Each row of a before or after table is a point. One or more steps were done to the points. Then noise was added and the rows were shuffled. The steps act on how far a point lies along the listed directions, d1 being the first. Name the steps. A step turns or swaps two directions, mirrors them in a line or flattens them onto one, adds a multiple of one to another, or multiplies one. Angles are multiples of 10 degrees, from the lower direction toward the higher: turns from -170 to 170, lines from 10 to 170 but not 90. Use the fewest steps. Two steps may share a direction if one is a turn and the other turns, adds or multiplies; they go together, in the order done. Otherwise the lowest direction goes first.
(in the rows, 128 means zero)

Directions:
(1): [ 92 115  81]
(2): [ 90 172 144]
(3): [ 97  89 162]
Before (11 x 3):
[[187 184 138]
 [ 76 103 149]
 [153 101 130]
 [ 42 116 117]
 [178 134 124]
 [157 194 131]
 [130  80 134]
 [100 117 104]
 [156 177 179]
 [181 131  92]
 [131  52 127]]
After (11 x 3):
[[125 161 157]
 [ 72 101 149]
 [163 145 108]
 [115 117 124]
 [175 149  91]
 [ 95  90 151]
 [151  61 117]
 [144  83 126]
 [156 107 118]
 [151 188 121]
 [125 194 128]]
Steps: multiply d1 by 0.4; turn d2 and d3 by 20 degrees

Directions:
(1): [124 152 155 184 147  78]
(2): [159 125 158 155  61 145]
(3): [200 128  89 141 148 123]
Before (13 x 6):
[[135 133 152 139  97 133]
 [186 144 121 150 100 105]
 [112 127 109 108 166 125]
 [119 123 129 104 129 127]
 [125 131 133 168 136  94]
 [151 113 141 129 110 141]
 [103 131 105 117 156 114]
 [186 127 119 134 103 139]
 [126 121 145 122 127 135]
 [134 134 150 125 107 131]
 [157 139 116 173 134 104]
 [121 131 138 108 148 119]
 [175 154 157 188 121  93]]
After (13 x 6):
[[141 138 151 164 114 115]
 [154 108 114 108 136 145]
 [118 125 106 139 166 100]
 [249 121  49 114 159 142]
 [244 134  32 108 178 110]
 [206 132  52 147 187 107]
 [ 95 124 127  91 133 143]
 [192 137  56 110 222 107]
 [118 135 164 129 122 116]
 [111 127 155 121 103 124]
 [106 121 152 116 124 136]
 [104 129 139  96 128 137]
 [117 139 144 162 110 106]]
Steps: mirror d1 and d2 in the line at 150 degrees; multiply d3 by 3

Directions:
(1): [135 120 112  48 105 141 145 174]
(2): [ 75  86 140 106 182 128  87 136]
(3): [179 119 157 116 140 195  96 106]
Before (14 x 8):
[[146 144 138 146 119 135 116 116]
 [137 142 107 107 106 101 159 160]
 [150 136 125 117 127 138 130 118]
 [148 106 148  92 156 165  94 136]
 [147 130 124 125 110 136 135 139]
 [138 142 134 160 136 106 148 104]
 [102 125 128  90 111 113 129 161]
 [140 114 125  86 127 167 126 142]
 [163 141 134 134  95 157 135 134]
 [124 121 125 181 148 100 141 122]
 [140 106 149 104 151 158 100 120]
 [177 131 135 149 114 167 127 104]
 [143 114 150 110 156 160 109 110]
 [128 167 129 171 101 102 163 106]]
After (14 x 8):
[[157 103 162 136 169 205  79  92]
 [217 123 180 123 153 228  87  72]
 [155 101 158  92 140 201  89 138]
 [223 116 191 141 167 237  57  74]
 [130 138 114  99 115  99 170 149]
 [122 137  92 134 101  72 189 168]
 [ 73 143  97  83  93  67 185 176]
 [214 118 180 137 150 222  77  74]
 [ 51 117 101 126 150  44 145 165]
 [129 109 135 115 140 146 110 140]
 [213  98 163  75 138 249  84 112]
 [ 59 132 126 162 132  63 128 134]
 [162 131 144 100 119 167 105 131]
 [155 120 139 104 148 165 106 113]]
Steps: turn d1 and d2 by 120 degrees; multiply d3 by 3

Directions:
(1): [167 189 112 109 175 134 150 171 165  90 142]
(2): [ 74 141 148  92 119 168  73 158 180 146 115]
(3): [196 147 139  96  75 138 117 161 102 176 111]
(4): [ 98 103  74  87 129 142 126 176  69 109 159]
(5): [117 126 122 126 144 175 169 130 108 116  35]
(6): [138  79 145 153 160  75 107 197 135 131  95]
Before (14 x 11):
[[142 101 153 185 160  82 160 111 143 121  95]
 [127  73 150 192  86  49 115  58 147 161 208]
 [172 111  95 112  57 119 147 116  73 145 157]
 [177 135 132 193 208  67 190 114 157  77 104]
 [122 118 141 143 130 123 163  62 152  80  95]
 [190 157 108 112 104 145 190 123  73 124 167]
 [151  75 124 157 133  84 166  80  73 122 169]
 [158 164  75 117 132 152 144 113  97 125 144]
 [119 119 101 125 129 117 130 122  94 111 168]
 [118 149 159 180 151 124 151  65 149  98 122]
 [157 107 133 186 176  69 157 100 129  86 121]
 [154 107 138 215 186  78 177 108 126 107  93]
 [173  94 136 223 165  57 161  86 110 118 139]
 [163 160 131 107 103 135 128 151  86 132 136]]
After (14 x 11):
[[115 134 147 144 131 138 131 102 148 129  87]
 [127 104 111 112  72 200 184 113  74 164  29]
 [150 120 140  70  62 133  91 144 137 144 124]
 [118 149 137  90 116 205 102 180 132 164  52]
 [ 78 127 126 138 160 133 129 130 120  89 133]
 [151 158 144  85 114 169  92 182 151 148  69]
 [ 96 121 162 100 121 193 121 119 147 155  64]
 [ 54 119 143 122 153 168 132 144 159 109 114]
 [135 165 141  90 109 178  85 204 150 174  97]
 [ 41  95 111 132 124 159 142 100 149 100  99]
 [103 136 114 138 155 142 102 122 155 131 114]
 [139 144 137  82 103 153 111 184 130 160 109]
 [157 151 148  92  82 157 101 163  97 158 111]
 [167 174 137  67 130 161  95 233 169 156  78]]
Steps: flatten d1 and d6 onto the line at 30 degrees; turn d2 and d5 by -150 degrees; turn d3 and d4 by 140 degrees

Directions:
(1): [ 49 179 126  89 136 131 116 183 136 151 134 106]
(2): [143 138 190  51 106 116 136 105 144 149 122 180]
(3): [104  98 172 156  72  76 132 123 162 143 118  72]
(4): [145 175  89 134  84  76  93 119  77 153  90 141]
Before (9 x 12):
[[150 137 131  93 121 138 108 116 123 135 106 166]
 [130 127 150 111 134 161 147 137 123 131 147 128]
 [ 64 151 157  92 107 115 122 157 144 169 119  96]
 [117 166  63 138 164 142 105 124  85 123 116 109]
 [162 120 147 111 134 127 119 108 122 127 133 157]
 [137 140 106 187 110 103 123 147 119 136 134  85]
 [ 75 114 147 139 137 164 141 162 157 116 171  79]
 [165  85 126 136 176 188 129 137 145  90 158 144]
 [101 142 143  94 139 141 135 172 151 123 145 129]]
After (9 x 12):
[[147 147  91 125 120 129  92 124 100 134  94 149]
 [149 162 122 152  86  77 112 133 109 159 115 116]
 [119 106 158 122 154 184 160 145 140 117 167 116]
 [ 77  75 220  90 169 208 181 155 213 100 202  98]
 [103 121 165  85 155 160 152 171 174 113 162 131]
 [ 99  55 118 170 235 248 151 184 183  64 201  83]
 [159 114 121 140 142 134 113 118 116 121 139 138]
 [ 73 218  15 148 156 126  78 156  57 140 106  81]
 [113 134 210  48  84 101 136 110 155 178 111 151]]
Steps: add 1.5 times d3 to d2; turn d1 and d2 by 30 degrees; multiply d4 by 2.5

Directions:
(1): [171  89 190 131 114 156  98 118  95 152 183  72 133 138]
(2): [124 167 197  91 186 128  93 165 163 142 144 170 140 122]
(3): [ 76  54 132 152 143 139 122 103 161 112 165 174 126 178]
(4): [ 55  97 151 106  82 125 112 156  95 189  90 136 128 105]
Before (10 x 14):
[[ 90  87 133 159 120 142 120  90 161 101 170 135 114 161]
 [108 131 138 110 124 114 125 156 109 151 111 152 130 118]
 [165 103 114 133  70 141 151 100  83 159 140  67 145 121]
 [117 138 127 119 105 122 124 139 109 159 117 144 140  95]
 [ 99  95 111 139 133 129 129 113 134 119 148 162 121 160]
 [ 92  72 146 139  99 134  93 117 137 133 156 145 116 155]
 [133 158 129 105 110 127 123 141 106 160 101 121 125  84]
 [112 107 146 152 143 128 148 105 140 122 138 157 134 156]
 [133  91  97 138   7 148 140 101  48 164  94  37 129  97]
 [ 97 137 102 115 122 110 141 133 127 145  94 142 124 134]]
After (10 x 14):
[[ 76 106 139 147 141 138 117 102 177  98 160 162 114 155]
 [141 153 129 108 102 128 122 137 100 158 106 113 125  87]
 [125 117 158 109 121 129 110 131 110 168 140 111 126 143]
 [116 188 122  90 152 109 143 156 162 150  99 181 151 101]
 [ 78 218 168  60 144 118 104 188 161 166  61 192 150  74]
 [116 101 152 150 141 130 145 100 133 124 139 152 133 152]
 [109  95 134 134 142 139 120 121 134 123 165 160 126 159]
 [ 70  95 120 133 109 118 105 124 155 122 130 170 112 148]
 [120 107 133 124 102 120 130 143  93 152 123 123 128 119]
 [127 132 136 117 102 125 120 135  99 158 127 135 140 100]]
Steps: turn d1 and d2 by -170 degrees

Directions:
(1): [ 44 154 185  89 102 121  95 128 109 112 144 153 102 160 106  74 107 102
 139  79]
(2): [141 100 124 113 148 171 158 127 171 182 130 137  34 159 144  85 129 115
 176 162]
(3): [109  94  98 180  90 135 115 115 103  67 162  95 117 195 110 160 152 111
 186 154]
(4): [169 116 186 151 112  81 113 157 161  97  92 133 158 127  87  65 115 125
 151 198]
Before (13 x 20):
[[179  93 101 175 122 120 144 129 148 105 127  98 139 147 129 160 149 137
  161 174]
 [114 149 107  93 140 146 149 138 141 152 126 131 121  95 152 149 119 146
   97  91]
 [ 97 160 123 131 123 111 113 110 115 119 125 125 150 118 120 149 121 132
  101  92]
 [ 94 150 184  94 107  96  97 141 111 101 118 152 162 131 104  94 106 100
   96  99]
 [110 133 144 141  97  99  89 132 110  98 135 115 176 128 109 136 111 126
  109 105]
 [172  88  84 155 136 166 154 119 152 137 138  95  90 149 133 179 147 143
  161 172]
 [138 121 117 121 144 147 139 123 121 162 131 134 139 115 147 146 127 137
  109 107]
 [132 117  91 172 123 146 136 121 122 110 150  93 101 166 145 152 153 117
  167 167]
 [120 141 167 137 101  86 110 145 115  74 126 130 192 106  93 125 120 132
  111 115]
 [ 93 168 136 120 123 123 109 134 126 133 118 137 162 108 114 137 124 123
  118  83]
 [126 139 114 150 123 112 124 130 116 108 121 128 153 132 115 147 128 127
  123 127]
 [161 110 112 130 139 136 148 115 140 158 123 117  93 118 122 135 143 121
  136 146]
 [167 114 117 151 124 126 117 124 132 109 120 121 138 129 117 142 131 124
  130 158]]
After (13 x 20):
[[127  85 121 119 131 190 153 120 171 164 149 118   7 192 128 110 133 116
  204 168]
 [127 118 137 113 130 135 136 115 136 154 130 129  76 133 114 109 134 110
  143 129]
 [114 157 115 102 131 126 137 141 131 130 120 129 155  85 142 156 117 150
   85  87]
 [134 124 126 120 140 140 133 126 119 155 129 136 146 117 141 140 125 135
  109 106]
 [159 114 111 159 116 113 113 131 129 119 128 103 171 115 125 160 124 138
  112 135]
 [160  77 113 147 132 159 160 125 177 149 136 115  44 185 139 108 144 117
  205 185]
 [114 106 108 150 129 172 145 121 146 141 156 108  28 198 147 103 146  99
  205 178]
 [172 120 124 158 123 101 138 143 129  95 120 115 192  91 114 161 136 147
  109 144]
 [161 105 117 139 131 147 127 121 147 134 124 128  92 147 125 121 130 116
  151 165]
 [128 163 114 141 130 115 115 135 125 125 109 125 197  87 119 169 132 138
  103  97]
 [146 125 101 152 134 127 141 129 133 130 119 127 129 136 124 144 133 127
  136 147]
 [138 150 145 125 115  81 102 140  97  84 110 131 227  95 111 157 119 124
   61 107]
 [135 149 103 149 133 112 127 112 125 123 116 114 164 105 127 168 128 142
   97 116]]
Steps: turn d1 and d2 by -60 degrees; add 1 times d3 to d2; multiply d4 by 0.7
